Rows are points. The points of each table are mixes of a few directions, plus a little noise. Count the directions of each table, and those that both share. Where both have some left over, give the other angles between the two spaces (their principal angles), to ten degrees, smallest first.

First:
[[ 46 -37 -48]
 [ -3   2  -6]
 [ -8   6   4]
 [ -2   3  22]
 [ -5   5  19]
 [-18  13   7]
 [-10   8   3]]
Second (6 x 3):
[[  5  22   7]
 [  6  27   7]
 [-12 -60 -15]
 [ -4 -21  -5]
 [  1   4   2]
 [  5  24   6]]
Directions: first 2, second 1, shared 0; angles 60

First, 9 rows:
[[-18 -22 -52 -10 -12  -2  20  24]
 [  0  -3 -22 -10  21   0  15  30]
 [ 15 -27 -15 -21   5  -9   3  13]
 [-22 -14 -50  -6  -5   1  22  27]
 [ 29  29  26  16  -7 -13 -38 -27]
 [-15 -36  -8 -14 -16   5  16  -2]
 [  6  53  60  35  -3   7 -30 -41]
 [  0 -17  23 -19  36  12  26  21]
 [  8  38  39  30 -20   0 -33 -43]]
Second (8 x 8):
[[-28  33  38  28  -3  21   4 -23]
 [  1 -17 -33 -13   2  -7   9  21]
 [  7   4  16   3  -1  -1  -9 -11]
 [ 32 -28 -24 -24   2 -21 -11  13]
 [ 54 -33 -14 -30   2 -30 -25   6]
 [ 22  18  57  11  -3  -1 -28 -38]
 [-45  -6 -54   0   2  13  40  37]
 [-43  28  14  26  -2  25  20  -6]]
Directions: first 4, second 2, shared 2

First, 11 rows:
[[  8   3  -3  -6  21 -23 -31 -60   0   8   4]
 [ 28 -14 -21 -19   3  30 -11   8 -13  -5  29]
 [-33  19  14  21 -18   3  12  19  13 -19 -52]
 [  4   7 -21  -5  12  20  -7 -26  21 -19  19]
 [-17 -14   4  21   7  12 -22 -15  -5  -3  -4]
 [ 19 -12   7 -12   0 -24  19  18 -11  29  30]
 [ -1   7   3  -2  -8   2  -5   4  -6  -6 -23]
 [-13   1  19  10 -14 -14  18  30  -7   8 -24]
 [ 14 -27  -3  -2   7   6   1  11 -14  17  40]
 [  2 -11  -3   1  -6  27 -25   7 -23 -10 -18]
 [-10  40   5  -5  -5 -39  53   3  46   1  -1]]
Second, 10 rows:
[[  4   1 -12   2   2  -7   6   1  10  -1 -16]
 [-17  18  -4   8 -15   5   4  13  11 -23 -50]
 [-29  18  -6  10 -23   0   4  20  18 -32 -54]
 [ 21 -10  14 -10  14  10  -7 -15 -23  23  44]
 [ -7  20   9   4 -10  16   3   7  -2 -14 -41]
 [ 15  -5   7  -4  10   4  -2  -9 -12  16  24]
 [ 17 -24  -9  -7  16 -17  -2 -12  -1  23  50]
 [ 27 -20  -7  -8  21 -12   2 -16  -5  27  40]
 [-20  20   0   8 -17   7   4  13  10 -25 -53]
 [-10 -16   8  -5   0  -8 -16  -3  -9   5  55]]
Directions: first 5, second 3, shared 1; angles 60, 60

First:
[[-46   4  -1  48  -6 -10 -11 -43 -36 -26 -41  27 -26 -60 -12  13  30  10]
 [  8  -1   0  -8   1   2   2   7   6   4   7  -4   4  10   2  -2  -5  -2]
 [  1   0   0  -1   0   0   0   1   1   1   1  -1   1   2   1   0  -1   0]
 [-10   1   0  10  -1  -2  -3  -9  -8  -6  -9   6  -6 -13  -3   3   7   2]
 [ 10  -1   0 -10   1   2   2   9   8   5   8  -5   5  12   2  -3  -6  -2]
 [ 15  -1   0 -16   2   3   3  14  11   9  13  -8   8  19   3  -4 -10  -3]
 [-15   1   0  16  -2  -4  -4 -14 -12  -9 -14   9  -8 -19  -4   4  10   3]
 [ -1   0   0   1   0   0   0   0  -1  -1  -1   1   0  -1   0   0   0   0]
 [ 19  -2   0 -19   2   4   5  17  15  10  16 -11  11  24   5  -5 -12  -4]
 [ 20  -2   0 -21   3   4   5  19  16  11  17 -12  11  26   5  -6 -13  -4]]
Second (8 x 18):
[[-33  19  10  26 -11  -4   7   0 -17   9   6   2 -16  -5   2  -8   4  10]
 [-11  21 -16  19   2 -29   0 -14 -15 -12   5  11 -14  -1 -10  -8   3  -1]
 [  0  -6   3  -1 -15   7  13  14  -2  19   7  -9  -2  14  12   1 -23  -6]
 [ -7  -3 -11  -4   2  -7   5   1   6   4   6  -9  -3  -2  -1  -8 -11  -2]
 [ 38 -12   8 -17 -10  19  -3  13   0   2 -12   1  18   4  11  24  -1 -10]
 [ 20 -10 -10  -9  11  -7  -1  -7   8  -7   6   4   3  26  -4  -7 -13 -10]
 [-12   0   0   3  23  -4 -11 -17  11 -15   1   7  -4   2 -14 -15  17  10]
 [  6  -8  14 -16  -2  26 -11  11   9   0 -19  -8  18 -38   4  21  24   9]]
Directions: first 1, second 5, shared 0; angles 30

First (8 x 24):
[[  0   5   7  -7  -8  -2  11   0   9   4   6  18  -4 -11  -9  -5  -2  -3
    4  -4  -9   5   0   7]
 [ -1   6   9  -9 -11  -3  14   0  12   5   8  23  -5 -15 -12  -5  -3  -4
    5  -5 -12   6   0   9]
 [  0   5   8  -8 -10  -3  12   0  11   5   7  21  -5 -13 -11  -5  -2  -4
    5  -5 -11   6   0   8]
 [ -1   7  10 -11 -12  -4  15   0  14   6   9  26  -6 -17 -13  -6  -3  -5
    6  -6 -14   7   0  10]
 [  1 -16 -22  24  28   8 -35   0 -32 -13 -21 -60  14  38  31  14   7  10
  -13  14  31 -15  -1 -23]
 [  0  -6  -8   9  10   3 -13   0 -12  -5  -8 -22   5  14  12   5   3   4
   -5   5  12  -6  -1  -9]
 [  0  -1   0   1   1   0  -1   0  -1   0  -1  -2   0   1   1   1   0   0
    0   0   1   0   0   0]
 [  0  -1  -2   2   2   1  -3   0  -2  -1  -2  -5   1   3   2   1   1   1
   -1   1   2  -2   0  -2]]
Second, 9 rows:
[[  7   0  10  -5   2  -8   2  -3  -2   0   4 -12 -11  -6  -1   0   6   6
    4   0   7   3   1   6]
 [ -5  -4   1 -10 -11  -1  -5  -6 -13  -2  10  -2  -1  -2  -4   0   4   2
    5   6   6 -10   3   8]
 [ -8 -12  -6  -6 -14  11 -15  -8 -10   3   4  13   7   4 -13  -5   9  -4
    0   9   6 -22   1  12]
 [  5  -5  14  -5  -2  -6  -3  -6  -6   3   5 -11 -10  -1 -10  -6  15   5
    2   5  10  -4   1  17]
 [-10   1  -7 -17 -16  -3  -3  -7 -20  -7  16   0  -1  -7   5   8  -6   2
    9   6   5 -11   6   1]
 [  0   3   1   0   1  -4   4   2  -1  -1   0  -3   0  -1   3   2  -3   1
    0  -1  -2   5   1  -3]
 [ -9  18  -4  36  24   5  23  29  22   4 -31  16  29  22  11  -2 -20 -16
  -21 -16 -35  35  -1 -34]
 [ 31  -2   4  -6  17  -7   1  -6  25  -1   3 -20 -32 -21  11   6   2  14
    9  -8  14   6 -12   2]
 [-10  -1 -12  12   1  13  -2   7   6   3 -12  21  19  12  -2  -3  -6 -12
   -9  -2 -12  -2  -2 -10]]
Directions: first 1, second 4, shared 0; angles 90

First (8 x 32):
[[ -6 -27  -3  -4 -48 -23   9  15 -33 -29 -10   9  -6  -2  -7   6   4  17
    3 -32  23   2  14  -3   7  48  -2  -2  10 -18  -2  22]
 [ 16  -1 -26   6  13  12  11  -1   8  39 -28  31   5 -27 -18   2  10 -17
    7  -7   4 -45 -27   0  -7  26  16 -17  20  42 -10  -8]
 [ -2   2  16   0  30  10 -10   1   0 -15  23 -21   6   8  26  -9 -18   6
   13  22   1  33  23   1   0 -35   0   1  -6  -7 -16   6]
 [ 11  16  14  17  15  21 -22   4  12  34   5  -6  10  16 -10 -15 -21 -25
   11   3 -41   8  -2  14   6 -22  -8  36   5  38 -25   9]
 [  2  -7 -19  -5 -13 -24   9  10 -15  14  -9  11   3 -14   0   4  -9  -5
   -7 -15  20 -17  12  -2 -14  38  10 -26   7  -4  18  13]
 [ -9  17   7  -9  -7  -3   1 -21  19 -12   8  -9 -10  10  -1  10  22   1
  -17  13 -18  -1 -17  -4   2 -24 -10  16 -21 -23  22 -21]
 [ -2   0   6  15 -11  14  -6  17   1  11 -17   0  -7  21 -21 -12  -4  10
  -14 -11  -3  11 -11   6   6   4 -16   8  -2   5  10 -13]
 [-10   3   5 -19  19  -5  10 -24   7 -42  27 -14  -2 -12  32  16  17  13
    8  30  17  11   7 -13  -4 -32   9 -13 -12 -34  -1  -5]]
Second, 11 rows:
[[  3   0 -12   1  17   1 -10  13  -1  20   3   0   0  -8   3 -16 -18  12
   -6   9   8  14  18   8  -4  -7   4 -33  -8  -4  23   0]
 [  9  23   5   9  43  25 -17  -7  27  36  12 -10   9   6   4 -14 -15 -20
    2  28 -31   6  -6   8  -3 -44   0  10  -6  25  -6 -13]
 [  3   0 -10   3 -29   3 -12   5   3  16 -14  11 -13   2 -31 -11   9  13
  -24 -11 -18   3 -11  14  15   5 -15  -1 -14  -7  33  -9]
 [-25   7  16  -1  -6   5   8  31 -15 -30  10  -3 -20  29 -24 -13   0  41
   13 -30  22  14  18   2  11 -20 -16   3 -15 -26  -3  11]
 [  5 -13 -10  -6  14  -5   5  -6  -6 -10   4  -1   6 -21  25   5  -3   5
    3  17  24   5  12  -8  -8   7  16 -30   8  -7   1   0]
 [  9 -28 -23  -5   3   5  -1  -6  -4 -14 -10   7  -2 -32  17   0  12  31
  -13  22  31  17   3  -3   6   9   8 -52   0 -19  24 -20]
 [ -7  11  18  11 -12  -4   7  14  -5   8  -7  -2   1  30 -16   1 -12 -23
    7 -30 -12 -16  -6  -1  -6  15  -9  41  10  20 -20  15]
 [ -1  -8   7   2 -36 -32  18   1 -19  -2 -14   4  11   8   2  23  -6 -38
    5 -35   2 -33  -3 -12 -17  60   7  31  26  16 -22  26]
 [-16  11  26  11  -3  28   5  10   6 -26  -3  -5 -16  36 -26  -5  17  21
   10 -16  -6   7 -22   0  19 -29 -22  37  -7   0 -23 -16]
 [ 11  10   2   1  14   0  -5 -24  16  17   6  -5  13  -9  14  11   1 -36
    2  20 -25 -12 -13  -1  -7  -7   9  18   8  20 -13  -3]
 [  8 -14 -18 -22  -5 -24   4 -34  -2 -17  15   3   7 -43  30  22  18  -8
   -1  25   7 -10   6  -8  -3  12  21 -24   3 -17   9   7]]
Directions: first 6, second 6, shared 4; angles 50, 50

First:
[[ -5  20 -10  -1 -11  22  -6   5  -8   4   5   8  -5   1   9   8   0 -11
   -1 -11   4   7  -6   9   4  -1  -2   7   3   9  -4  -6]
 [  3  11  -1  -4  -8  16 -12   9   3   0   0   8  -6  -2   1   8   5 -25
    2 -13   3  14  -3  10  -1   8  -1  14  14   8 -12   3]
 [  8   2   4  -2 -11   9 -11  16   3  -8  -1   3  -5  -4 -13   8  11 -26
    5  -7   0  15  -4   6 -10  14  -1   7  16  12 -15  10]
 [  4   1   1   1  -9   5  -5  11  -2  -6   0   1  -4  -2 -10   4   7 -11
    3  -2   0   8  -4   3  -8   9  -1  -1   7  10  -8   7]
 [ -6  14  -8   0  -3  14  -1  -2  -6   7   3   6  -1   2  12   3  -4   0
   -3  -6   3  -1  -3   6   8  -7  -1   4  -3   1   2  -9]
 [ -3  24  -6  -8  -2  25 -14  -1   9  12   2  14  -4   1  22   9  -3 -30
   -1 -24  10  13   2  14  15  -2  -1  31  15  -2 -11  -8]
 [ -9 -19  -1  10  15 -31  27 -20 -12   2   2 -14  11   5   2 -16 -13  60
   -7  30  -8 -32   1 -19   3 -19   1 -34 -35 -14  29 -10]
 [  2 -16   2   8  -5 -16  12   6 -12 -12   1 -11   1  -1 -21  -3   5  24
    0  19  -8  -7  -5 -10 -15   4  -1 -28 -13   9   7   6]
 [  7 -39  20  -5  35 -45  12 -24  27   2 -11 -13  14   0  -3 -21 -10  18
    2  16  -6 -19  21 -19   4  -5   8   2  -4 -34  11   6]]
Second (8 x 32):
[[ -5  -2   0   6  -6  -1   8   5  -9  -1   2  -1   3   4  -1  -3  -3  17
   -5   8  -3  -3  -3  -9   1  -1  -2 -12 -13   4   3   0]
 [ -8   3   2  -1   0  16  10  -6   3   7   2   2   0   5  17 -11 -14  12
  -12   5   2   3   5 -16  21  -8  -2  10 -10  -6  -2  -5]
 [ -4 -20  13   2   5  -5  21  -5   7  -2  -2  -8   6   6   3 -21 -14  30
  -12  22  -5  -3   9 -32  15  -4   0  -4 -19 -10   0   4]
 [  4   7 -10   3  -3  -6 -11   3 -12  -4   1  -1  -4  -5 -12  14  14 -10
   11  -7  -1  -4  -9  21 -20   4   1 -12   8  10   5  -2]
 [ 22 -12   9  -8  11 -31 -30   9  20  -9 -10   1   2  -9 -25  16  24 -50
   23 -23   0   6   3  26 -29  22   5  11  37  -2  -9  18]
 [-14   4   3   5 -14  14  10  15  -4   8   6  10  11  15  21  -8 -17  20
  -18   3   2   8  -1 -25  25  -3  -7   5 -24   3  -5   2]
 [ 13  10  -9  -5   5  -8 -24  -2   1  -4  -4   1  -8 -12 -15  20  21 -38
   20 -21   2   0  -5  37 -26   8   5   4  30   5   0   0]
 [ -8   9  -8   0   4  21  15 -22  -7   5   3  -5 -11  -3  12  -9 -10  19
   -7  12   1  -7   2  -3  12 -17   2  -1  -9  -4   8 -17]]
Directions: first 3, second 4, shared 2; angles 40
